Each row is a point. Examples show where two turns around zero, p and q, send a point. Where does a point land after both, in the order given? Backwards means that the second turn is done in reverse. Each puzzle has new turns, and all numbers are rounded.

Turn p:
[ 33 -48  10] -> [ 11 -57   9]
[-8  8 19] -> [-20   5   8]
[-29  18 -29] -> [  7  33 -29]
[ 4 23 -1] -> [ 3 20 12]
Turn q:
[ 40 -11   5] -> [35 22 -8]
[-33  46   5] -> [-54  -3 -18]
[-24   1  11] -> [-22  -2  15]
[ 26 -30  -1] -> [38  6 11]
[12  1 19] -> [ 3 22  2]
[-21  -7 -40] -> [  0 -46  -2]
Where do these land?
p, then q: [-11  10   7] -> [-16  -4  -3]
p, then q backwards: [-12  12 -35] -> [38  9  4]
q, then p backwards: [ 22  19 -17] -> [-18 -14 -25]
p, then q: [  1 -41  44] -> [  1 -20  57]

Turn p:
[ 18   7  39 -13] -> [ 16  36  17 -14]
[ 11 -47   4 -27] -> [ 46   5 -30   3]
[-21  -2 -21  -7] -> [  3 -29   1   9]
[  9  21 -14  10] -> [-23  -6   2 -15]
[-17  21  -8  37] -> [-42  -6  10  17]
Turn q:
[-14  17 -29 -26] -> [23 34 10 16]
[12 35  7 29] -> [-42   2   3  22]
[-13 -39  12  11] -> [ 16 -30 -24 -14]
[  8 -20  20  10] -> [ -7 -23  -7 -18]
[-20 -16   1 -40] -> [ 34  21  -8 -24]
[ 26  23 -11  15] -> [-24  -2  25  18]
Where do these land?
q, then p: [-14   7  32 -10] -> [  5 -33  12 -12]
q, then p: [ -3 -16 -10 -24] -> [  6  14  -3 -26]
p, then q backwards: [ 13 -24 -30  48] -> [-32  21  30  40]
q, then p: [ -7  33  12 -18] -> [-15 -15  33  -8]
q, then p backwards: [ 20   0  17 -17] -> [15 26  2 -6]
q, then p: [  3 -24   5  39] -> [ 12  -7 -35  26]
p, then q: [-12  24 -25 -18] -> [ 20 -13 -10 -32]

Turn p:
[ -7 -33 -22  -5] -> [  6 -26 -30   6]
[-23  43  20  32] -> [ 31  21  46 -16]
[-28   7   9 -35] -> [ 16  35 -22  12]
[ 44  -7 -19 -12] -> [-45 -13 -13 -12]
[14 -9 13 19] -> [ -8 -16  20  10]
Turn q:
[-35  39   4  -5] -> [-33 -33 -19  16]
[ 34 -16  -4  44] -> [50  2 27 12]
[-4 28  9 -9] -> [-22 -22   5  -1]
[-17   6  24 -18] -> [-16 -15 -18 -21]
[ -9 -23 -22  19] -> [ 21  20 -13  21]
[ 31 -34 -11 -31] -> [  1  46  17 -27]
Where do these land?
p, then q: [ -1 -27 -29  24] -> [ 17  40  -6 -13]
q, then p backwards: [ 36 -17 -18  33] -> [-37  14  32  20]
p, then q: [-36  34  35 -19] -> [-12 -45  43   7]
p, then q: [-10  -9  20 -16] -> [ 11 -14  10  21]
p, then q backwards: [ 11  20  -7 -21] -> [ -4 -13  -4 -28]
